Each row of a before or after table is a point. One or more steps were done to the points. Then noise was added and the rows were shuffled. The steps act on columns, c1 being the first. What was done? A step turns or swaps two columns, mirrors them in a line or flattens them onto one, adds a multiple of one to another, or multiplies or shifts one. Angles are multiples of 10 degrees, from the lower column toward the higher: turns from -170 to 170, lines from 10 to 170 but not 90. Use the fewest steps. Two steps may share a column if one is a turn and the other turns, adds or multiplies; they go together, in the order done. Otherwise the lowest column goes first.

Before:
[[ 33  32 -71]
 [  3 -21  19]
 [ 14 -30 -23]
 [  6  11  -3]
 [  8  -5 -15]
 [  0 -19  -7]
 [ 33  26 -69]
 [ 10  -5  33]
 [ 24  27 -32]
 [ 58  -7   4]
 [ 13 -17  29]]
After, 11 rows:
[[ 12  32 -24]
 [-60  -3 -71]
 [ 14  13  -7]
 [-15  -4  -3]
 [ -6  11  32]
 [-55   0 -69]
 [ -5   9 -15]
 [  1  23  30]
 [-52  43   3]
 [-46  -6 -32]
 [ 15  18  19]]
Steps: turn c1 and c2 by 140 degrees; multiply c1 by 1.3

Before (12 x 8):
[[  8 -60  10 -32 -54 -17  37 -18]
 [-16  26 -12 -14  26  28 -39 -10]
 [ 29 -40 -24 -23 -12 -36  15  -9]
 [ 30   5 -15  16  47  -4 -20 -18]
 [ -2  -9 -24 -12  43   5 -10  17]
 [ 30 -43   9 -36  11   9  46  12]
 [ 17   5  -3 -37  -6 -29  39   6]
 [ 23 -37  14 -35  18 -29  -2  48]
 [-66   6  -2  55 -30  36   6  12]
 [ 23 -15 -48 -13  54 -17  -2  24]
 [-36  26  27  56 -33  44  -8  22]
 [ -2 -52  24 -35  -3 -50  49 -28]]
After (12 x 8):
[[  2  11  10   1  19  -5  50 -32]
 [ 32  -7  28 -12  -9   7  45   8]
 [ 17  37 -41  15  27  19  23 -25]
 [ 28  52  27   2  17  20 -14  -9]
 [ 31  32  -9  -7  60 -20 -11   0]
 [  7  64   8  20  27  -4 -70  20]
 [-32 -34 -34 -21 -63 -35 -20  -3]
 [ 14   3   6   5  52  32 -19  -4]
 [-21 -26  13  26 -14 -18  40   1]
 [ -5  70   2 -14  55  29 -26  34]
 [ 22  21  22  -7  27  11  51 -54]
 [-66 -18  -1 -38 -49 -33 -31 -11]]
Steps: turn c2 and c6 by 160 degrees; turn c3 and c8 by 140 degrees; turn c5 and c7 by 120 degrees; turn c4 and c5 by -130 degrees

Before:
[[ 19  28 -15   1 -59  -7 -12 -35   9  -6  15  23]
 [ 27  23  67 -39  39 -69  13   8  13 -45  72  20]
 [ 19  48 -41  -6 -24  -6 -13  -8 -30 -20  45   9]
 [-17  22 -31 -13 -19  41  -7 -28   7   8  -5 -22]
 [ 36 -17   5   3  37 -60  -1   3  33 -21  56  -2]
 [ -2 -11  65  31  33   5 -18 -69 -24 -41  40 -53]
 [ -1  17 -32  -9 -23 -24   8 -38 -26  20 -10 -17]
 [-18 -39  34  -1  24  13 -37 -54 -36   0  31 -10]
 [ 30  14  29  14  40 -37  23  16   1 -19  27  39]
 [ 38  21 -35 -15 -48   1 -33   7 -12   1 -23 -18]
 [ -3  55 -42  -5 -27 -35 -40  -4   7 -24  -8  18]
 [-24 -46  30   5   0  12  -5 -54 -34 -69  27 -34]]
After, 12 rows:
[[ 13 -36 -18  -3 -52   7  -6  29   0 -19  15  25]
 [ 13   9 -47 -23 -44  13 -33  26 -23 -14 -28 -20]
 [ 40  18  15  -5  29 -26  24  17  -5   9  26  38]
 [ 38   2  -6 -15  27 -50  -2 -20  23  10  58  -3]
 [-18  -5 -37   6 -28 -26 -37  57   2 -10 -10  20]
 [ 36 -68  61  15  18  14 -18 -12 -36   4  40 -51]
 [ -8 -56  33  10 -20  20  -4 -51 -44  -7  25 -33]
 [-26 -29 -23  -1 -13  49  -6  22  -3  -3  -6 -21]
 [-15 -34 -31  -1 -10 -16   8  16 -35   0  -7 -12]
 [ 24   5  53 -58  21 -62  10  23   2   7  73  18]
 [  1  -8 -43  -4 -28   1 -15  44 -38 -10  44  11]
 [ -3 -56  34   2  19  16 -36 -40 -47   7  35 -11]]
Steps: turn c1 and c3 by -20 degrees; turn c1 and c4 by -30 degrees; swap c2 and c8; flatten c5 and c10 onto the line at 20 degrees; shift c6 by 10; shift c9 by -10

Before, 8 rows:
[[ 33  12 -25   4  23  42  -6 -26  26  18   6  52   3 -16  12  49   3 -29
  -54  -9]
 [ -9  46  66 -68 -18   4  47  20 -19 -50  16   8 -91  15 -13  -1 -30   3
   70  67]
 [ 54  13   3 -10   2  35  12  29  -4  -8 -19 -14  28  12  -3  -1  23  14
  -11 -39]
 [ 36  21 -27 -22  10 -13  -8  27   6  23  24 -12  27 -22  31  16  34  21
   -5 -35]
 [ -3 -26   2 -28 -29   6  -4  22  -1 -15  23   0  -1  -9   9 -17  34  47
  -20 -16]
 [ -5  20  56 -33 -63 -48   9  30 -18 -47  -9  11 -53   8   0  -9 -47   3
   46  44]
 [ 37   0 -17  31  18  44  -2   0  18  27  25  50   8 -38  16   1  42 -38
   -5 -54]
 [-22  -7  11 -22 -24 -16   5  63  19 -16 -31  -6  10 -50  -8  -5  21  48
   17  21]]
After:
[[-18   7 -61 -21 -63 -51 -21 -48 -22 -46 -14  24 -55   9  -5  -8 -46   4
   45   6]
 [ 36  19   0  33   8 -10  14  12   6  11  23   3  28 -20  -2   8  35  36
   -5  34]
 [-19  19 -97 -13 -17   8  -6 -83 -17 -45  18  37 -88  12  -4  -3 -28 -11
   70 -25]
 [ 36 -16  18  14  26  44  -4  27  29  15   2  47   0 -18  34  35   9  -1
  -56 -16]
 [-28   0 -25   5 -25 -16  -9 -48  14 -12 -36  -8   7 -47 -43  -6  18  19
   20  51]
 [ 42 -24  37  -7  22  40  28  36  16  15  22  40   9 -39  40   4  44  -3
   -5  23]
 [ -8 -11 -27  17 -30   9   8   6   4 -13  28 -17  -4 -12 -34 -18  32  35
  -19  30]
 [ 59  15 -11   2   8  37  32   3  -7 -18 -17   2  30   8 -15  -1  19   4
  -14  36]]
Steps: turn c1 and c10 by -10 degrees; turn c2 and c12 by 40 degrees; multiply c2 by 0.7; turn c3 and c4 by -130 degrees; turn c7 and c20 by 40 degrees; turn c8 and c20 by 120 degrees; turn c15 and c18 by 60 degrees; multiply c16 by 0.7
